Every row gives one point. The points of each table are mixes of a few directions, plus a little noise. How many directions does each table use, and how many do they share? Where both have some left over, give the other angles between the two spaces (their principal angles), to ten degrees, smallest first.
(in the rows, 128 means zero)

First (6 x 2):
[[157 150]
 [111 116]
 [121 123]
 [103 108]
 [186 173]
 [ 90  99]]
Second (5 x 2):
[[ 99 105]
 [179 168]
 [ 90  99]
 [152 146]
 [120 121]]
Directions: first 1, second 1, shared 1

First (7 x 3):
[[128 124 126]
 [128 133 131]
 [130  99 112]
 [120 233 187]
 [130 105 115]
 [130 105 115]
 [130  97 111]]
Second (7 x 3):
[[127 150  99]
 [133 120 134]
 [ 89 153 142]
 [172  99 114]
 [100 151 131]
 [ 84 126 179]
 [189  97  95]]
Directions: first 1, second 2, shared 0; angles 50

First (6 x 4):
[[ 67 130 116 116]
 [122 180 164 158]
 [186  77 107 103]
 [142 113 105 158]
 [115 109 115 105]
 [136 159 160 128]]
Second (6 x 4):
[[153 157  99 133]
 [ 91  56 181 139]
 [126 180 114 111]
 [116  92 158 157]
 [134 138 121 129]
 [148 145  94  99]]
Directions: first 3, second 3, shared 2; angles 80

First (7 x 6):
[[177 109 131 181 155  63]
 [179 128 123 151 123 107]
 [102 131 109  92 107 153]
 [163 113 114 163 127  85]
 [ 92 129 137 142 112 150]
 [104 152 152  91 129 182]
 [ 79 133 131  76 141 156]]
Second (6 x 6):
[[138 102 183 160 164 152]
 [187 132 143 101  62 149]
 [ 92 134  94 130 183 110]
 [128 139  92 108 127 116]
 [144  96 154 152 111 123]
 [ 77 165 100 118 121 118]]
Directions: first 4, second 4, shared 2; angles 40, 50

First (7 x 8):
[[143 172 145 142 148 222 110 184]
 [142 100 135 132 116 120 136  97]
 [135  83 127 127 109  86 142  79]
 [123 175 132 133 148 186 110 184]
 [129  97 125 124 114  85 140  90]
 [142 110 135 134 120 134 133 110]
 [ 80 160  99 106 140  64 122 155]]
Second (8 x 8):
[[137  99 120 140  80 117  67  72]
 [139 120 144 120 149 134 174 140]
 [125 106 119 125 137 144 132  96]
 [107 104 153  37 171 139  86 163]
 [160 183 108 140  88 134 160 137]
 [141 149 144 112 106 107 107 166]
 [124 162 114 135 133 136 149 147]
 [ 91 100 122 215 160 112 149 103]]
Directions: first 2, second 5, shared 1; angles 70

First (7 x 9):
[[ 91 139  94 120  85 150 115 181  91]
 [115 178 109 128 139 147 123 165 105]
 [136 162 139 161 122 169 111  69  85]
 [114 126 106 120 114 135 126 167 123]
 [160  88 144 122 160  99 145 113 182]
 [154 103 110 132 146 141 132 143 159]
 [128 100 195 113 130  55 145  58 150]]
Second (9 x 9):
[[131 132 125  84 136 161 152 118 122]
 [149 160 122 149 133  89 170 133 105]
 [132 144 121 117 102 199 137 129 172]
 [132 157 109 220  98 112 135 159 169]
 [ 91  87 109 135 128 170  89 139 165]
 [148 144 150  67 115 176 138 105 131]
 [124 114 130 117 155  88 131 123  89]
 [135 118 158 148 148  23 104 121  69]
 [109  98 130 116 135 134  99 125 129]]
Directions: first 4, second 4, shared 0; angles 40, 60, 70, 90

First (11 x 11):
[[137 129 101 121 113 127 160 113 132 128 116]
 [100 147  89  83  96 105 183 141 146 120  95]
 [120 144 151 115 143 114 128 147 148 132 105]
 [122 121 118 143 116 120 141 116 117 110 117]
 [167  79  82 191 102 166 118  65  72 116 181]
 [164  99 114 184 123 146 127  79 100 118 140]
 [103 151 193  76 174 141  47 202 152 172 178]
 [136 113 109 166 112 121 151  95 109 101 110]
 [105 158 172  72 159 124  94 186 161 160 137]
 [ 97 129 121 137 111  99 150 131 119  92  96]
 [155 138 157 120 160 141 108 135 150 160 131]]
Second (8 x 11):
[[118 134 139 143 142 139  95 117 103 129 168]
 [159 121  68 160 164 149  88 105  82 120 191]
 [102 143 112  76 123 162 139 170 183 113 130]
 [116 120  93 130 119 118 146 142 132  90 105]
 [ 83 138 153 102  92 106 160 142 145 118  94]
 [143 116 120 160 108 158 133  76 104 129 160]
 [124 146 130  74 122  96 155 163 155 159  92]
 [178 106 210 180 154  95 108 108 120 166  83]]
Directions: first 4, second 6, shared 3; angles 30

First (11 x 12):
[[ 87 109 138  85 100 157 115 121 100 156 110 101]
 [173 148 127 173 157 111 169 130 156  92 156 124]
 [154 155 121 160 151  98 120 142 147 111 135 171]
 [ 85 173 161  92 114 139  93 151  93 155 105 147]
 [ 95 164 162  97 115 146 118 143  98 147 115 122]
 [151 172 126 160 153  93 107 151 143 114 131 190]
 [159 130 117 158 145 112 147 127 150 107 144 133]
 [119  65 123 105 105 169 175  93 123 131 137  39]
 [114 127 127 115 121 127 104 131 120 141 116 144]
 [ 94  70 132  83  93 176 153  97 106 149 122  48]
 [176  97  75 179 154  79 109 122 174 105 137 188]]
Second (10 x 12):
[[132 123 122 131 128 131 124 123 129 127 134 137]
 [112 147 148 118 130 118 142 145 121 130 110  97]
 [147 105 102 141 126 139 111 106 136 125 152 166]
 [ 84 184 190  99 134 103 169 179 106 135  74  39]
 [146 107 104 140 125 139 112 106 137 125 148 162]
 [ 75 195 202  94 134  97 177 191 102 135  62  21]
 [151  98  94 144 125 142 107 101 140 124 158 176]
 [129 127 126 129 128 130 127 128 129 128 129 130]
 [168  77  71 154 124 153  91  81 148 122 178 208]
 [135 119 117 132 127 132 123 120 131 127 137 143]]
Directions: first 3, second 1, shared 0; angles 40

First (8 x 14):
[[149 209 107 138  77  72  88 140 155 175 166 177 145 137]
 [122 133 125 119 111 105  97 144 122 128 131 149 115 122]
 [140 110 138 130 150 158 173 106 131 119 105 102 158 129]
 [109 107 129 122 131 128 107 142 114 116 131 127  95 123]
 [104 131 116 138 125 124  89 150 124 134 173 129  68 132]
 [153 120 139 129 146 154 186  96 136 122  90 107 186 129]
 [104  83 131 148 174 185 154 121 121 113 151  76  79 136]
 [145 130 139 101 108 101 128 126 122 118  77 157 179 115]]
Second (10 x 14):
[[ 98  97 128 124 137 133  99 148 109 112 142 122  73 123]
 [ 95  93 128 124 139 134  95 151 107 109 144 121  66 123]
 [188 191 128 135 109 117 188  87 166 162 100 140 241 137]
 [ 97  95 128 124 138 134  97 149 108 111 143 122  70 123]
 [141 142 128 130 124 126 141 119 137 136 122 131 153 130]
 [104 103 128 125 136 132 104 144 113 115 139 123  83 124]
 [192 196 128 136 107 116 191  84 169 164  98 141 249 138]
 [128 128 128 128 128 128 128 128 128 128 128 128 127 128]
 [106 105 128 125 135 132 106 143 114 116 138 124  86 125]
 [130 130 128 128 127 128 130 126 130 129 127 129 132 128]]
Directions: first 3, second 1, shared 1

First (9 x 18):
[[139 113 119 163 113 116 114  82 109 118 127 150  99 112 114 133 121  98]
 [148 101 112 191 100 106 102  45  96 110 126 168  77  98 103 137 115  73]
 [113 150 141  78 150 146 148 193 154 142 130  97 168 152 147 120 138 170]
 [119 140 134 102 140 137 139 163 141 135 129 111 149 140 139 124 132 152]
 [139 111 119 164 112 115 113  80 108 118 127 151  99 110 114 133 121  96]
 [108 156 145  64 157 151 155 214 163 145 130  88 181 158 154 118 141 185]
 [136 116 122 153 117 119 118  97 115 121 127 143 108 117 118 132 123 107]
 [137 115 121 157 116 118 116  90 113 120 126 146 105 114 116 132 123 103]
 [113 148 140  81 149 145 148 190 153 141 130  99 167 150 148 121 138 169]]
Second (10 x 18):
[[ 90 130  87  94 145  92  81 111  84 133 155 115 150 115 149 196 111  60]
 [119 125 110 118 128 138 116 105  81 111 116 132 137 113 122 143 115  77]
 [136 124 132 141 122 126 130 122 136 129 128 134 117 128 125 122 129 135]
 [202  86 163 249  93 158 164  85 147 116  84 177  68 128  78  51 121 162]
 [131 100 102 149 151 128 113 126  83 137 117 120 158 131 131 155  95  78]
 [127 130 130 117 134 147 136 137 116 122 115 124 141 129 126 122 126 123]
 [123 132 132 123 141 102 126 164 170 160 155 112 137 148 150 140 135 168]
 [116 160 148  82 122 143 147 152 155 119 131 120 129 130 132 108 153 167]
 [131 130 129 137 119 116 124 114 138 128 137 136 111 124 127 130 133 130]
 [108 168 151  69 125 133 145 166 173 128 142 114 131 137 143 113 161 183]]
Directions: first 1, second 4, shared 1

First (8 x 20):
[[133 141 118 122 131 103 129 127 136 152 105 110 125 130 114 137 130 125
  116 104]
 [107  73 170 154 115 232 125 133  88  27 222 202 144 120 185  88 120 141
  178 226]
 [141 163 101 111 136  61 131 126 153 193  68  80 118 133  91 154 134 120
   95  66]
 [114  90 157 146 120 198 125 131 101  59 193 179 139 122 168 100 123 137
  163 195]
 [137 154 108 116 134  79 130 126 147 176  84  93 120 132 101 147 131 122
  104  83]
 [126 121 133 132 126 143 128 129 123 115 141 137 130 127 136 122 127 129
  134 141]
 [131 134 123 125 129 117 129 128 132 139 118 120 127 129 122 132 129 126
  122 118]
 [136 147 113 119 133  91 129 127 141 165  94 102 123 131 107 142 131 124
  110  93]]
Second (11 x 20):
[[133  87 180 128 112 142 122 155  33 124 158 159 183 130 126 116 108 148
  133 149]
 [132 122  97 106 128 139  94 117 128 133 109  98 136 130 105 106 102 108
   80  89]
 [ 93 132 110 144 127 132 150 127 167 130 134 164 117  95 166 145 100 117
  206 149]
 [176 150  99 144 141 151 118  87 141 116 168 108  79 168 115 121 193 110
  114 126]
 [128 143 179 115 121 148 109 150 110 109 137 111 163 151 122 123 164 161
   63 133]
 [103 126 110 122 143 102 162 128 212  93  69 116  76 103 139 126 119 133
  132 153]
 [ 98 168  97 118 112 147  86 130 130 199 145 126 186 114 137 155  90  96
  145  56]
 [205  95 104 147 145 132 131  85  90  96 155 114  64 169  93  95 174 112
  109 148]
 [111 103 134 126 122 139 128 137 112 117 127 147 146 110 138 119  92 129
  143 140]
 [125 166 201 117 131  47 171 173 138 161  73 105 141 138 115 170 180 188
   95 133]
 [105 116  97 138 127 133 137 121 145 135 133 157 121  97 151 134  85 106
  192 131]]
Directions: first 1, second 6, shared 1

First (8 x 24):
[[113 171 146 166  92 209 128 148  87 108 132 121  99 115  79 117 160 147
  116 157 141 170  84 167]
 [155 124  60 175 151 149 112 106 106 150 138  96 146  90 153  97  79  59
  139  97 157 104 148  76]
 [154  86 122 133 159  84 141 119 116 142  98 109 157 120 178 140 108  81
  150  96 138 118 162  86]
 [ 96 186 112 143  80 182 107 138 161  90 202 146 116 134  75 157 211 175
  118 159  96 201 128 159]
 [127 144 124 134 116 156 127 113 104 132 124 145  79 131 112  96  81 152
  117 143 131  92  67 171]
 [143  97 130 116 151  89 138 120 125 143 102 124 137 129 160 126  95 108
  138 110 133  98 137 110]
 [136  91 148  96 144  63 145 122 147 126 112 142 137 151 163 159 126 136
  142 114 108 120 146 123]
 [ 98 125 180  60 129  93 125 156 178 133 116 140 152 155 105 130 162 167
  107 149 121 123 154 133]]
Second (8 x 24):
[[145 108 109 138 142 103 132 116 128 129 129 123 140 124 160 146 122 104
  146 108 124 131 149 104]
 [120 100 173  88 148  80 136 155 152 137  94 114 177 138 138 145 160 120
  128 123 137 136 178  97]
 [122 156 115 145 107 171 119 120 116 122 147 140  91 125 101 107 113 151
  116 146 126 121  85 161]
 [ 95 142 191  82 121 134 126 168 145 133 100 126 140 143  85 109 159 163
  100 159 139 128 129 146]
 [156 103  88 154 143 100 134 102 123 126 140 122 138 120 175 153 113  91
  154  96 119 132 150  98]
 [108 199 108 160  81 229 109 117  98 117 164 156  42 123  58  77  98 183
   98 174 125 112  28 209]
 [165  75  91 144 163  60 141 102 134 131 127 112 170 119 205 173 122  68
  168  77 119 138 189  65]
 [115 141 149 115 118 141 124 141 131 129 123 131 123 133 104 115 135 148
  114 143 133 124 117 143]]
Directions: first 5, second 2, shared 2
